Each row of a before or after table is a point. The points were changed in one or more steps. Then noise was added and the rows were shuffled. The steps act on columns, c1 being the first. Write out the steps. A step turns or swaps two columns, mirrors them in a line or flattens them onto one, adds a multiple of one to another, or multiplies or shifts one. Angles are multiples of 10 degrees, from the lower column toward the higher: turns from -170 to 170, lines from 10 to 170 but not 90. Use the fewest steps. Two steps may share a column if one is a turn and the other turns, adds or multiplies; they go together, in the order done. Otherwise the lowest column goes first.
In the rows, 128 means zero.

Before (11 x 2):
[[ 93 235]
 [135 193]
 [ 99 114]
 [ 76  99]
 [167  95]
 [164 143]
 [ 76 139]
 [135 140]
 [167 143]
 [ 84  76]
 [111  91]]
After (11 x 2):
[[165 141]
 [139 132]
 [167 142]
 [ 72 106]
 [153 137]
 [158 135]
 [ 97 118]
 [ 84 112]
 [132 130]
 [ 71 108]
 [ 99 117]]
Steps: flatten c1 and c2 onto the line at 20 degrees

Before (11 x 4):
[[106  76 147 128]
 [ 90 150 172 105]
 [ 77  52 175 158]
 [149 161 132 130]
 [127  51 152 189]
 [166  75 156 113]
 [134 100  64 132]
 [155 162 118 128]
 [160 143  78 143]
 [ 74 127  95 186]
 [ 95 119  69 133]]
After (11 x 4):
[[173  34 156 239]
 [138 124 167 157]
 [125 142  93 236]
 [205 168 121 178]
 [185 131  67 179]
 [129  31 178 203]
 [148 148  71 186]
 [218  61 155 160]
 [199 163 136 184]
 [160  67 151 178]
 [211 164  76 193]]
Steps: shift c1 by 50; add -0.5 times c3 to c2; shift c4 by 50

Before (11 x 9):
[[ 99  95 132 126 178 147 166 168 100]
 [135 111 170 224 155 167  56 181 127]
 [ 99  97 146 121  81 135 165 113 124]
 [205 190  88 184 159 138 114 142 137]
 [ 92 211 110 197 142 125 129 106  92]
 [100 102 108 113 130 108 140 200 157]
 [122 114 126 141  83  99 157 108 158]
 [120 127  86 165  73 154 174 157 142]
 [ 92 108 131 184  73  90 106 138  75]
 [139 197 195 118  73 133  63 123  71]
 [109 198  71 113 166 178 107 100  84]]
After (11 x 9):
[[130 122  98 139 128 182  99  57  92]
 [128 102 151 101 149  97 144 142 161]
 [ 98 156 123 112 157 151 176 144 139]
 [146 172 201 233 106 170 184 152 131]
 [179 189 137 113 151 106 128 172 156]
 [131 125 138 166 154 124 194  44  77]
 [ 37 135 159 174 183  94 161 150  86]
 [123 148 115 163  43 132 173  71 138]
 [161 160 164  91 125 145 143 169 101]
 [ 96 113 177  92 183 139 134 163 124]
 [ 23 136 221 170 148 131  90  65  71]]
Steps: turn c1 and c5 by -120 degrees; add 1 times c9 to c1; turn c2 and c8 by -80 degrees; shift c3 by 30; turn c4 and c7 by 60 degrees

Before (10 x 12):
[[ 69 179 172 127  81 167 206 144 112 109 145 122]
 [ 82 166 158 120 126 183 160 193  78  91 203 131]
 [ 94 162 127 122  76 205 138 125  90 114 167 171]
 [100 177 122 187 109  86  56 132 112 120 114 131]
 [ 19 162 149  96  83 194 140 149  98 129 177  97]
 [134  98 104 110 157  55  68  89 150  69  96  92]
 [129 148  87 128 151  81  83 134 100 168  69 117]
 [ 48 136 134 164 126 207 161 161 131 119 155 138]
 [101 149 129 100 114 103  93 162 170 127 125 150]
 [160 149 127 117 147 115  39 135 155  82  56  81]]
After (10 x 12):
[[ 95 192 123 186  56  86 112 131 111 133 115 133]
 [102 154  86 130  82  82 154 134  98  70  84 122]
 [102 158 128 100  93 104 113 165 168 128 126 150]
 [ 37 171 149  97 141 194  83 151  98 144 176  95]
 [103 177 158 116 163 185 125 194  79 189 185 132]
 [162 157 130 116  38 113 148 135 157 146  45  82]
 [117  90 105 110  68  54 155  90 153 172  76  90]
 [ 55 137 134 163 161 206 129 164 132 144 150 136]
 [ 97 196 173 128 204 168  79 142 111 151 138 123]
 [ 94 172 129 123 138 206  77 127  90 155 159 169]]
Steps: add 0.7 times c3 to c1; multiply c2 by 1.3; swap c5 and c7; mirror c10 and c11 in the line at 80 degrees
